Each point is reached from the start by the listed moves, each made once or not at all, plus a little noise. Is the number of moves made odd or even? Then give how often each move was made.
(in the rows, 128 means zero)

Moves:
(1): [113  99  20]
(2): [165 152 131]
(3): [131  98 156]
Start: [112 157 104]
Points:
[113 126 131] => odd (0, 0, 1)
[111 156 105] => even (0, 0, 0)

Moves:
(1): [115  78 142 121 128 152]
(2): [159 107 144 159 166 119]
(3): [ 83 167 109  90 161 122]
(4): [104 127 171 123 147 104]
(5): [ 91 137 110 203 128 123]
(6): [133 164 166 128 102 152]
Start: [135 143 122 142 129 121]
Points:
[ 84 169 157 100 136 165] => odd (1, 0, 1, 0, 0, 1)
[115 179 203 135 124 126] => even (0, 0, 0, 1, 0, 1)
[ 61 100 161 206 148 114] => odd (1, 0, 0, 1, 1, 0)
[126 199 159 137 177 129] => odd (0, 1, 1, 0, 0, 1)
[102 190 146 218 103 140] => even (0, 0, 0, 0, 1, 1)

Moves:
(1): [142 167 127 136 138 119 136 136 140 135]
(2): [ 96 141 115 114 107  92 122 200 117 117]
(3): [137 107 157 138 168 110 115 129 126 106]
(4): [131 121 135 144 127 127 150 150 128 127]
(5): [142 120 125  99 133 117 119 146 149 127]
(6): [124 144 136 136 148 162 128 142 125 113]
(7): [158 126 149 117 139  93 137 150  96 124]
(8): [125 140 164 160 105 157 128 136 104 146]
(9): [144 120 154 135 102 125 152 119 130 116]
Start: [115 142 116 132 144 115 111 141 136 106]
Points:
[158 186 207 179 204 120 111 194  87  92] => odd (1, 0, 1, 0, 0, 1, 1, 1, 0)
[152 173 216 159 138  43 135 242  80  81] => even (1, 1, 1, 0, 0, 0, 1, 1, 1)
[134 135 193 169 183 148 111 207 127  85] => odd (0, 0, 1, 1, 1, 1, 0, 1, 0)
[144 140 147  82 113  32 133 242 112  79] => even (0, 1, 0, 0, 1, 0, 1, 0, 1)
[134 176 196 206 190 150 132 197 119  98] => odd (1, 0, 1, 1, 0, 1, 0, 1, 0)

Moves:
(1): [134 157 157 105 140  63 116 100  83 146 113  82 119 129]
(2): [156 159 114 173  81 146 129  78 106  90 152 113 169 150]
(3): [172 180 176 135 145  99 149 124 122 117 123 162 117 105]
(4): [139 103 101 137 139  82 124 117 129 137 113 119 175 112]
(5): [128 135 139 142 149 138 138 109 101 108 141 146 116 147]
(6): [115 123 156 104 131 148 161 139 170  99  99 166 141 108]
(7): [109 151 151 163  99 122 142 131 146 129 104 159 129 136]
(8): [152 156 161 175 158 139 156 131 146 157 145 137 170 140]
(9): [151  91 135  98 119 137 148 101  95 155 120 161 108 149]
(10): [132 101 131 139 125 142 138 123 146 125 104 123 108 106]
(11): [101 130 116 146 107 108 129 100 202 134 136 100 148 117]
(12): [111 138 114 137 132 138 130 124 108 149 126 157 149 106]
Start: [114  98 131 132 131 108 137 130 108 134 154 152 132 123]
Points:
[163 118 197 128 165  66 167  79  53 207 149 150 143 156] => odd (1, 0, 0, 0, 0, 0, 0, 1, 1, 0, 0, 0)
[173 207 228 196 120  16 195  36  66  60 106 200 196 114] => odd (1, 1, 1, 1, 1, 1, 1, 0, 0, 0, 0, 0)
[165 138 169 204 136 103 210  48  94  62 115 246 212  60] => odd (0, 1, 1, 1, 1, 1, 0, 0, 0, 1, 0, 1)

Moves:
(1): [134 125 126 117 118 142 134 126 129 120 131 129 131 138 132 125 140 132
 126 132 129]
(2): [126 146 138 120 125 123 134 128 126 129 123 118 133 128 139 135 131 131
 131 124 136]
(3): [119 132 131 121 136 128 133 131 123 122 128 130 130 140 119 127 125 123
 134 123 127]
(4): [133 132 132 126 123 132 118 122 144 119 141 141 120 139 135 145 132 129
 125 129 137]
(5): [123 120 138 124 126 138 125 126 126 128 136 111 127 116 120 117 143 130
 134 133 130]
(6): [133 121 135 120 106 135 130 137 140 120 113 121 119 105 117 135 124 123
 122 133 127]
(7): [126 126 128 140 120 153 137 122 136 141 144 139 133 140 131 118 118 129
 129 131  98]
(8): [129 128 139 111 127 126 130 148 125 118 141 116 126 143 134 129 136 132
 111 144 145]
(9): [141 114 133 109 122 133 129 125 147 138 103 126 107 131 130 124 115 114
 138 126 122]
(10): [123 120 137 123 122 134 120 140 117 122 123 122 139 130 121 123 125 138
 142 130 149]
(11): [135 131 125 127 137 135 132 131 119 132 133 118 127 125 129 133 131 131
 120 123 131]
(12): [126 127 128 118 132 143 136 124 140 121 141 132 134 125 133 124 137 128
 124 129 129]
(13): [135 130 102 125 125 126 124 127 121 125 124 102 155 141 139 107 129 104
 132 128 136]
(14): [125 138 147 150 140 138 132 134 133 114 114 124 122 140 132 120 129 138
 158 126 125]
(15): [127 129 126 117 126 137 123 129 123 132 123 132 130 131 143 133 137 109
 116 132 130]
(16): [142 132 131 119 142 124 132 125 122 125 138 114 143 121 140 141 112 127
 124 116 116]
(17): [122 109 131 128 131 136 131 134 127 132 134 119 130 114 147 140 133 142
 132 133 107]
(18): [114 100 125 145 133 120 141 124 109 130 146 125 131 127 121 121 123 118
 126 129 147]
Start: [131 118 123 132 136 130 128 136 128 140 134 112 128 135 118 135 127 134
 122 132 143]
Points:
[166 117 152  69 137 183 132 172 127 110 127  35 154 181 203 153 140 125
 143 141 169] => even (1, 1, 0, 1, 0, 0, 0, 1, 1, 1, 1, 0, 1, 1, 1, 1, 1, 0)
[134  49 158  72 154 174 149 163 101 139 176  46 142 120 156 141 139 123
 108 148 166] => even (0, 0, 0, 0, 1, 0, 0, 1, 1, 1, 1, 1, 0, 0, 1, 1, 1, 1)
[132  94 119  84 117 174 125 163 134 100 171  79 166 169 163 130 160 144
 118 160 180] => odd (1, 0, 0, 1, 0, 0, 0, 1, 0, 1, 0, 1, 1, 0, 0, 0, 1, 0)
[150  77 159  76  96 249 141 169 165 111 143  50 138 161 168 115 166 121
 139 169 146] => even (1, 0, 0, 1, 1, 1, 1, 1, 1, 1, 1, 1, 1, 1, 1, 0, 1, 0)

Moves:
(1): [125 140 139 123 111 124 140 131 126 117 119 124 122 129 131 125 123 130
 136 116 141 117 134 139 124]
(2): [112 133 123 138 130 134 119 145 131 127 135 132 138 152 139 123 127 124
 131 114 140 132 117 119 143]
(3): [136 138 129 127 127 103 136 140 127 144 138 139 118 145 144 129 152 130
 120 144 113 123 140 134 103]
(4): [140 129 121 103 140 123 115 118 126 139 131 124 131 129 120 128 125 128
 134 134 138 141 130 135 130]
(5): [131 132 136 105 153 114 157 131 131 126 126 120 121 121 111  99 129 138
 132 110 125 138 133 127 152]
(6): [120 128 152 137 138 132 133 125 148 129 145 119 132 133 121 150 123 122
 136 122 107 137 137 135 128]
(7): [127 124 132 123 140 115 140 132 127 118 114 137 144 139 124 119 128 129
 136 128 122 137 139 114 115]
(8): [120 121 127 144 140 129 145 111 109 147 134 127 120 153 104 124 132 134
 119 135 123 137 132 123 112]
(9): [116 130 134 121 125 137 146 143 144 116 141 168 110 121 115 152 110 136
 129 121 151 122 144 117 136]
(10): [135 141 134 128 125 140 104 140 107 136 133 130 127 111 106 106 136 130
 113 128 118 151 157 132 124]
(11): [141 148 126 118 148 141 126 119 116 130 147 127 145 129 135 135 120 118
 134 123 121 125 148 107 114]
(12): [127 123 132 135 118 150 129 129 132 141 119 133 126 126 139 133 137 136
 140 135 134 136 118 125 123]
(13): [122 135 115 111 107 132 129 144 105 140 120 133 139 120 116 109 126 149
 146 133 101 118 118 146 117]
(14): [121 115 104 124 126 148 138 122 144 126 121 128 122 148 132 144 137 129
 129 130 121 134 139 138 139]
(15): [134 113 117 115 130 127 133 138 116 128 138 121 135 108 151 122  99 133
 119 138 126 128 140 122 116]
(16): [116 132 134 120 126 108 127 103 144 132 131 124 136 125 137 139 131 120
 125 127 133 126 133 129 147]
(17): [119 136 140 108 133 132 115 127 130 133 123 134 140 123 128 131 128 135
 120 134 125 130 123 122 120]
(18): [124 131 123 132 129 126 123 119 130 111 132 132 140 123 134 127 134 134
 132 113 135 131 125 119 124]
(19): [126 137 120 119 129 124 139 131 152 128 140 122 135 125 134 120 129 128
 123 137 134 135 130 113 131]
(20): [131 151 111 129 133 144 116 127 134 130 126 140 138 132 161 131 111 132
 110 150 130 116 129 148 146]
(21): [159 138 121 125 125 125 128 121 121 112 127 117 131 120 121 142 136 135
 131 136 131 138 126 130 135]
(22): [142 140 123 128 136 148 127 139 142 142 127 122 145 129 131 141 118 126
 127 112 115 131 120 118 114]
(23): [127 128 125 113 124 135 132 123 115 130 139 136 140 125 140 137 120 120
 119 131 133 125 116 153 130]
(24): [133 121 129 125 111 124 123 134 133 118 136 129 133 133 122 115 117 133
 126 125 131 131 133 138 147]
Start: [126 157 131 114 124 118 122 139 135 117 129 131 125 123 129 138 144 127
 125 141 110 131 142 140 133]
Points:
[134 249 145  43 172 161 144 141 193  91 176 159 172 123 152 171 111 160
 150 121 160 166 171 113 175] => odd (1, 1, 0, 1, 1, 1, 0, 0, 1, 0, 1, 1, 0, 0, 0, 0, 1, 1, 1, 1, 1, 0, 0, 0)
[114 198  87  16 107 140 133 151 136 137 181 201 175 125 199 175  86 153
  95 189  88 104 198 186 141] => odd (0, 0, 1, 0, 0, 0, 0, 0, 1, 0, 1, 0, 1, 1, 1, 1, 1, 0, 0, 1, 0, 0, 1, 1)
[155 216  97  25 148 135 129 117 162 162 181 149 160 137 173 119 152 131
  94 179 109 178 211 186 181] => even (0, 0, 1, 1, 1, 0, 0, 0, 0, 1, 1, 1, 0, 1, 0, 1, 0, 0, 1, 1, 0, 0, 1, 1)

Moves:
(1): [124 108 115 138 125 119 120 140 130 137 126 118 127 113 125 132 117 117
 136 136 134 134 132 130 113 128]
(2): [140 120 124 128 140 131 142 117 148 122 135 129 134 107 129 106 131 136
 139 126 111 125 140 130 155 115]
(3): [145 117 115  96 144 143 131 148 144 126 114 121 110 110 129 145 126 109
 129 110 138 105 134 134 109 124]
(4): [116 142 111 127 121 108 144 136 109 131 114 142 127 139 108 122 130 136
 131 134 127 143  98 123 149 126]
(5): [142 126 131 108 116 141 132 146 122 101 138 134 151 128 126 136 128 133
 110 140 117 147 120 125 121 113]
(6): [150 129 141 135 137 135 138 139 121 129 126 125 129 125 137 110 128 134
 114 133 147 118 126 134 115 111]
(7): [146 139 126 145 128 144 135 128 117 116 146 127 129 119 131 130 124 132
 129 116 121 126 124 141 142 125]
(8): [141  92 125 128 136 123 128 129 128 133 124 133 145 108 139 128 119 137
 135 128 136 116 146 129 151 122]
(9): [140 126 123 136 117 130 135 125 117 137 152 140 130 107 116 124 134 118
 132 158 123  97 144 105 143 111]
(10): [123 137 129 136 114 140 132 106 127 122 158 138 113 118 129 131 134 130
 143 141 117 135 111 124 138 113]
(11): [127 113 132 142 108 170 119 105 122 149 128 121 116 122 133 127 142 124
 120 129 134 130 124 133 112 141]
(12): [146 128 117 117 144 117  96 142 131 141 112 104 130 138 135 121 127 115
 127 107 136 114 140 130 112 138]
(13): [146 119 134 115 126 133 143 146 148 112 125 129 119 131 109 107 137 134
 123  97 122 112 137 142 145 105]
(14): [133 123 133 133 135 130 133 125 121 139 121 145 131 143 123 128 122 141
 141 133 119 129 130 133 109 118]
(15): [103 134 115 105 127 125 120 134 135 131 131 154 132 152 136 134 123 112
 142 143 145 139 101 145 100 175]
(16): [106 147 119 127 125 119 118 125 135 139 134 156 136 133 127 136 104 126
 120 149 147 131  97 133 136 149]
(17): [127 138 111 125 132 133 123 136 131 100 126 121 129 144 125 121 130 139
 129 121 128 119 132 124 139 123]
(18): [133 120 130 131 131 109 112 129 117 122 125 130 134 107 116 138 121 118
 127 129 126 127 114 126 120 134]
(19): [131 118 136 125 110 144 122  88 134 135 148 103 113 128 122 138 135 115
 108 145 140 129 146 135 101 135]
(20): [144 128 123 127 122 121 119 139 133 133 130 124 139 128 110 125 140 149
 136 128 128 128 124 131 125 135]
(21): [164 136 118 118 127 130 106 144 156 119 114 124 112 134 139 135 144 134
 113 125 134 127 133 134 124 150]
(22): [121 122 126 116 131 130 120 124 113 133 147 132 113 103 125 106 132 134
 118 115 139 124 146 132 133 142]
(23): [125 130 130 140 144 123 132 120 126 141 138 146 134 129 144 131 140 129
 115 131 122 133 122 123 115 117]
(24): [139 120 112 124 115 138 133 136 125 130 142 131 119 120 129 121 133 129
 123  90 138 135 114 115 118 149]
Start: [107 141 112 124 128 124 163 149 147 131 106 134 132 134 105 133 120 112
 144 126 151 130 128 134 105 117]
Points:
[164 136  63  67 150 114 179 215 187 147 101 225 127 124 105 122 127 102
 117 151 211  74  84 155 116 127] => even (0, 0, 1, 1, 0, 1, 0, 1, 1, 0, 0, 0, 1, 0, 1, 1, 0, 0, 0, 0, 1, 0, 1, 0)
[144 142  70 151 167 109 135 133 116 149 133 149 139  92  87  88  98 122
 118 137 187 118 111 163  78 108] => odd (1, 1, 0, 1, 0, 1, 1, 0, 0, 0, 0, 1, 0, 1, 0, 1, 1, 1, 1, 0, 0, 1, 1, 0)
[155 128  73 159  92 148 144 132 130 128 223 157 127  89  86 133 147  94
 142 160 183 112  88 133  34 135] => even (1, 0, 0, 0, 0, 1, 1, 0, 1, 1, 0, 0, 0, 0, 1, 0, 1, 1, 1, 1, 0, 0, 1, 1)
[176 175  64 116 108 162 118 170 119 154 147 194 125 135  93  91 166 158
 102 183 175 112  81 132  83 110] => even (0, 0, 0, 1, 1, 1, 0, 0, 1, 1, 1, 1, 0, 1, 0, 1, 1, 0, 0, 1, 1, 1, 1, 0)
[197 140  63  91  85 156 140 169 153  87 217 192 130  46  82 108 156 128
 146 125 141 131  87 135 114 170] => odd (0, 1, 0, 0, 1, 0, 1, 0, 1, 1, 0, 0, 0, 0, 1, 0, 0, 1, 0, 1, 1, 1, 0, 1)
[202 108  41  78 131 142 143 231 188 120 143 142  82  76  75 102 171 127
 121  60 179  67 167 129  90 119] => even (1, 0, 1, 0, 0, 0, 0, 0, 1, 0, 0, 0, 1, 0, 0, 0, 1, 0, 0, 1, 1, 1, 1, 1)
[130 138  71  64 158 136 134 202 161 171  89 175 123 160 123 134  84  78
 143  94 224 106  72 166   7 181] => odd (0, 0, 1, 0, 0, 1, 0, 0, 0, 0, 0, 1, 0, 1, 1, 1, 0, 0, 0, 0, 0, 0, 0, 1)
[106 137  38 118 121  89 150 177 125 152 148 214 149  90  54 103  90 134
 180 116 175 165  29 163  91 199] => odd (1, 1, 0, 1, 0, 0, 1, 0, 0, 0, 0, 0, 0, 1, 1, 1, 0, 1, 0, 1, 0, 1, 0, 1)
[200  74  37 116  67 178 129 145 147 174 160 163  88  65  69 164 143  87
 171 148 193 111  81 154  40 186] => odd (1, 0, 1, 1, 0, 0, 1, 1, 1, 1, 1, 0, 0, 1, 1, 0, 0, 1, 1, 1, 1, 0, 0, 1)
[234  61  48 109 107 231 110 142 145 145 193 122  84  54 128 135 157 101
 106 104 177  84 181 132  37 117] => even (1, 0, 1, 0, 1, 0, 1, 1, 1, 1, 1, 1, 0, 1, 0, 0, 1, 0, 1, 0, 1, 1, 1, 1)
[173  91  73  92 132 172 128 208 150 133 135 149 136  84  96 144 130  42
 121 114 159  86 108 162  28 123] => odd (1, 0, 1, 0, 1, 0, 1, 0, 1, 0, 1, 1, 1, 0, 1, 0, 0, 1, 0, 0, 0, 0, 1, 0)

Moves:
(1): [130 120 124 133 142 120 119 144 142 129 119 126 137 107 140 129 138 124
 112 124 115 125 105 140 124  92 138]
(2): [121 130 132 120 123 119 129 135 137 114 130 131 137 129 131 124 131 124
 145 116 130 130 128 123 131 133 137]
(3): [133 136 118 123 143 155 142 127 127 130 134 126 132 116 129 119 128 125
 135 127 131 137 133 125 144 125 112]
(4): [123 145 123 133 118 110 137 142 134 123 142 127 113 117 155 137 137 109
 125 115 121 127 147 119 103  97 130]
(5): [129 126 114 125 143 126 136 130 125 126 108 137 147 130 138 144 117 131
 117 118 121 127 118 116 129 120 127]
(6): [115 118 125 124 128 119 118 113 128 123 128 121 137 128 117 142 133 132
 129 125 121 141 114 120 146 126 121]
(7): [124 126 138 139 135 145 126 136 121 134 133 140 129 120 147 127 134 135
 138 131 127 128 130  98 137 118 130]
(8): [135 115 129 123 103 129 108 126 137 133 130 121 114 119 112 138 129 135
 128 126 115 116 131 131 126 139 128]
(9): [125 129 101 140 124 133 117 126 136 130 128 119 154 136 125 145 134 124
 116 122 119 115 130 128 125 104 136]
(10): [135 127 132 129 138 128 130 137 124 140 127 132 124 132 130 118 124 132
 131 131 127 135 128 124 120 125 122]
(11): [146 138 151 146 128 136 147 139 127 151 138 131 120 128 119 132 132 117
 139 130 134 112 113 132 128 132 123]
(12): [113 143 143 117 148 125 116 119 153 138 144 136 128 126 136 135 115 130
 109 123 113 128 139 114 134 131 143]
(13): [102 136 113 109 121 128 128 132 129 129 135 132 147 126 132 117 130 134
 144 128 138 125 134 120 125 121 121]
(14): [119 132 128 127 125 127 128 135 126 125 119 131 139 128 125 124 122 129
 124 135 125 133 128 119 129 129 120]
(15): [131 138 139 129 143 142 132 126 139 126 140 141 117 136 133 119 124 126
 125 117 132 112 129 115 132 128 129]
(16): [126 120 130 136 130 116 124 131 135 138 129 147 109 137 118 137 132 137
 123 140 127 128 135 131 115 128 132]
(17): [134 115 131 121 122 145 128 129 129 129 118 126 130 131 129 117 125 135
 137 124 136 137 134 135 133 125 113]
(18): [117 129 129 124 144 131 118 112 129 138 117 127 132 125 134 130 126 129
 110 121 126 125 132 126 134 149 129]
(19): [128 130 124 131 112 130 125 142 127 120 135 133 127 128 123 135 138 116
 127 118 135 132 123 129 122 120 142]
(20): [113 105 121 112 116 127 138 132 133 130 130 110 130 119 117 122 129 146
 135 132 120 144 134 109 110 151 114]
(21): [133 130 128 120 133 142 136 120 122 129 130 140 137 128 122 122 135 127
 127 122 119 133 129 123 124 116 120]
(22): [121 145 104 130 133 138 131 122 126 117 128 125 141 126 141 127 125 122
 149 136 117 146 111 144 120 111 141]
(23): [118 138 135 125 132 131 123 133 120 125 129 131 120 133 131 125 127 141
 123 125 128 123 131 127 132 131 139]
(24): [122 113 119 134 127 120 141 130 109 126 113 132 142 119 126 118 107 125
 140 120 135 135 134 146 120 129 124]
Start: [122 136 128 129 142 122 139 130 124 134 124 129 112 127 126 129 127 107
 134 138 113 127 130 116 129 130 111]
Points:
[ 42 138 117  93 167 107 132 143 154 141 134 151 121 104 140 128 149 136
 104 111  79 138 141  56  98  87  93] => odd (1, 0, 0, 1, 0, 1, 0, 0, 0, 0, 0, 0, 1, 1, 1, 1, 0, 1, 0, 1, 1, 0, 1, 0)
[ 93 170  90 136 159 102 184 203 119 138 121 187 156 108 168 134 135  83
 170  93  97 141  99 126  60  21 140] => odd (1, 1, 0, 1, 1, 0, 0, 0, 0, 1, 1, 0, 1, 0, 0, 1, 0, 0, 1, 0, 1, 1, 1, 1)
[ 74 157 146 141 190 154 115 151 160 151 145 183 124  84 138 144 121 106
 143 106  75 133  99  89 155 102 149] => even (1, 1, 1, 0, 0, 1, 1, 1, 0, 0, 1, 1, 0, 1, 1, 1, 0, 1, 1, 0, 0, 1, 1, 1)
[ 49 141  65 115 166  89 166 153 169 142 136 149 200  95 151 167 128  95
 152  97  51 154 107  90  76  26 122] => even (1, 1, 0, 1, 1, 1, 0, 0, 1, 0, 1, 1, 1, 0, 0, 1, 0, 0, 0, 1, 1, 1, 0, 1)
[ 56 147  70 126 132  89 138 174 167 107 129 116 181  84 166 145 124  75
 135  98  62 162 128 106  71  45 155] => even (1, 1, 0, 1, 0, 0, 0, 0, 1, 0, 0, 1, 0, 1, 0, 0, 0, 0, 1, 1, 0, 1, 0, 1)
[ 94 183 139 153 179 155 147 155 135 188 164 184 106 134 162 128 153 113
 126 111 101  81 157  56  96  67 116] => odd (0, 0, 0, 1, 0, 0, 1, 0, 1, 1, 1, 0, 1, 0, 1, 1, 0, 1, 0, 0, 1, 0, 1, 0)
[ 60 138  92 116 154 183 179 134  93 151 131 140 190  84 123 105 130 106
 193 124 105 184 105  71 132 120  71] => even (0, 0, 1, 0, 0, 1, 1, 0, 0, 0, 1, 0, 1, 1, 0, 0, 0, 1, 1, 1, 1, 1, 0, 1)
[ 98 166  80 122 174 156 189 177 103 136 115 156 176  86 166 123 129  86
 175  89  97 169  88 126 106   7  90] => even (1, 0, 1, 1, 1, 1, 0, 0, 0, 1, 1, 0, 1, 0, 0, 0, 1, 0, 1, 0, 1, 1, 1, 1)
